Each row of a before or after table is a point. The points were changed in one or more steps. Then noise was added and the rows were shuffled. The steps act on how far a point lies along the listed directions, d1 being the first. What was done? A step turns or swaps two directions, mirrors them in a line or flattens them onto one, adds a multiple of one to another, or multiplies one. Angles are multiples of 10 degrees, from the lower direction toward the higher: turns from -170 to 170, lines from 10 to 170 but not 90. Use the fewest steps. Two steps may share a direction if one is a turn and the other turns, adds or multiplies; they go together, in the order done. Otherwise the lowest direction goes first.

Directions:
(1): [ 27 -44  17]
(2): [44 30 10]
(3): [-18   8  50]
Before, 10 rows:
[[-10  26 -39]
 [ 67 -41 -26]
 [ 52 -27  42]
 [-16  34  15]
 [ 52 -47  17]
 [ -9  -1 -12]
 [ 13  18 -24]
 [ 13 -18 -28]
 [ 22  -2   5]
 [ 70   0   4]]
After (10 x 3):
[[-40  25   6]
 [-23 -73  30]
 [-31  -1  -3]
 [ -6   9  10]
 [  0  26 -31]
 [-21 -65 -20]
 [-17 -15  28]
 [ 20 -68  14]
 [ -2 -22  -7]
 [ 29 -64 -18]]
Steps: turn d2 and d3 by -140 degrees

Directions:
(1): [-13 -55   3 -51   4 -44  -7  -1]
(2): [-13  23  18  38 -24 -69  -6  -1]
(3): [-12  22  39 -21   6   9 -40  59]
(4): [-25 -12  24  -3 -56  28 -33 -38]
Before (14 x 8):
[[ 23 -61 -21 -57  42  -4  20 -16]
 [ 19 -46 -60  -2  21  11  66 -20]
 [ -6 -12 -11   2  -5 -21  15  26]
 [  2  18 -11   4  31  37   9  42]
 [-23   7  36  30 -91 -26 -22 -64]
 [-26   6  22  36 -60 -59 -10 -47]
 [  1 -25 -50 -26  16  21  14   5]
 [  7  -8 -29 -16  17  51  -4   4]
 [  2  25   8  -6 -17  37 -25  -5]
 [ 40 -62 -62 -27  41  55  23  -4]
 [  1   3  -1  15 -18 -46  20 -46]
 [-17 -30 -17  42 -13 -22 -21 -41]
 [  1 -60 -19 -40  15  26  34 -47]
 [ 34 -44 -39 -37  50 -42  38   1]]
After:
[[ -4 -26 -49 -22   4  33  11  -9]
 [ -1 -18 -28 -27  16  39  -8   3]
 [ 27 -35 -29 -28  23  42  21 -36]
 [  3 -15 -23  -6  36   7  24  28]
 [-29  26  39  38 -63 -42 -31 -21]
 [ -4 -37  -5 -30  -7  61  17 -50]
 [ 34 -70 -57 -23  13  67  13 -28]
 [ 36 -25 -46   0  22   7  45 -48]
 [-22 -20   0  41 -24  -1 -41 -29]
 [ -3  -4 -15  11 -11 -11  21  16]
 [ -5  11  11  15 -33 -23   7 -48]
 [  2 -52 -47  -2 -20  37  48 -49]
 [-30  34  65  19 -80 -16 -52 -15]
 [ -6  13  12 -27  -1  10 -28  14]]
Steps: flatten d1 and d2 onto the line at 100 degrees; turn d3 and d4 by -40 degrees

Directions:
(1): [ -9   5 -16  41  55  25  60   9 -30  12  17]
(2): [-61  33  11  35  -6 -31  -3 -33 -20 -36 -29]
(3): [-19   8 -54 -30 -36 -14  16  53 -39 -21   6]
Before, 10 rows:
[[ 60 -24   4 -47  -1  48  -8  24  13  31  24]
 [ 40 -21 -37 -38 -23   7  17  37  -8   8  29]
 [ -5  -4  32  26  20 -21 -12 -23  43  -8 -24]
 [ 18 -18 -10 -11  -2  16  19  23   6  11   2]
 [ 36 -30  -3   5  50  37  45   9  -6  23  36]
 [-14   7 -10   3 -17 -16  -2   3 -10 -19 -22]
 [ -7  -2   4  19  14  18  -8 -13  -7 -12   7]
 [  0   5  -7  39  54  18  39  -7 -24  12   0]
 [ -6  21  33  19  17  -7 -22 -42   6  -8   7]
 [ -5  24  20  29  13   6  -5 -34  25   0 -15]]
After:
[[  0  -4  24  17  10  15 -28 -34  14 -11  -1]
 [ 40  -1  83  22  37  11 -53 -82  60  22   9]
 [  3   7   2  29  60  51  54   1 -31  15  19]
 [-30  20  35  40  15 -19 -19 -58   3 -14 -37]
 [-36   8  32  59  53   0  30 -55 -16 -17  -5]
 [ 33   7  75  37  30  18 -39 -79  77  27 -19]
 [ 45 -27  88  41  53   5 -38 -68  96  30 -22]
 [-25  11 -96 -21 -23 -12  75  77 -78 -26  28]
 [-19   0 -21   9   3   3  37  23 -20  -8  -8]
 [  5  -4 -34 -31 -41 -13  -3  37 -15 -14 -10]]
Steps: turn d1 and d2 by 90 degrees; multiply d3 by 3

Directions:
(1): [ 19 -44  12   8  10 -41  -2 -79 -16 -42  27  -6   8  18]
(2): [ 38  32 -61 -10 -48 -14 -22  -1 -10 -48 -33 -24  17 -11]
(3): [ 14 -11 -13  43  -8 -60  43   5  22  24 -21 -17 -53 -34]
(4): [ -1 -10 -25  34 -40  23  25 -35 -20  66  -1 -16  50  16]
(5): [-17  27  10 -27 -33  16 -31 -52 -23  25  19   2 -50 -53]
Before:
[[-35   8  13  10   7 -17  23  32  43  63  12  11 -74 -41]
 [ -5  -2   5 -16  26  21  -4  32  13  36 -17  17  63  44]
 [  2 -15  25  51 -10 -47  69  -3  35  73 -16 -10 -96 -55]
 [  2   4 -23 -14  13  -1  -3  35   2 -20 -13 -12  19  11]
 [  2  18 -35  14 -10   9 -17  49   1 -63 -14 -15  87  64]
 [ 44   8 -48  19 -19   2  13  14   9   3 -48 -27  42  26]
 [ 23   0   0   3 -40 -49  -6 -36  -4  18   5   0 -46 -54]
 [ 20 -35  -4  33 -34 -48   6 -63 -15   7   1  -6 -46 -26]
 [-19  11   4  21 -38  13   9 -22 -29  79  -7  -8 -50 -32]
 [ 24 -14 -10  21   8 -11  32  -8  18 -12  -1  -2  40  44]]
After (10 x 14):
[[ -7  -1   6 -19  26  23  -9  27   9  36 -17  14  64  45]
 [  6   7   2 -15  -5  32  -8 -39  -8 -13  21  10  43  31]
 [ -6  29 -29  -8 -17  29 -38  36 -12 -61  -5 -11  89  62]
 [ -4  10 -17 -27   7  13 -18  25  -7 -20  -5  -5  20   5]
 [ 23  -1  -1   2 -39 -50  -6 -35  -4  17   6  -2 -46 -54]
 [ 11 -26  -1  18 -38 -29 -12 -78 -25   4   9   0 -45 -31]
 [-31  22  45 -19 -36  28  -4 -63  -9  75  26  11 -93 -72]
 [ 27  27 -32 -21 -34  46 -31 -17 -16   5 -25 -16  45  14]
 [-46  21  21 -14  -4  11  -2  14  29  64  25  18 -73 -48]
 [-10   2  -3  40 -32  -5  30  -6 -16  78 -19 -12 -53 -25]]
Steps: swap d3 and d5
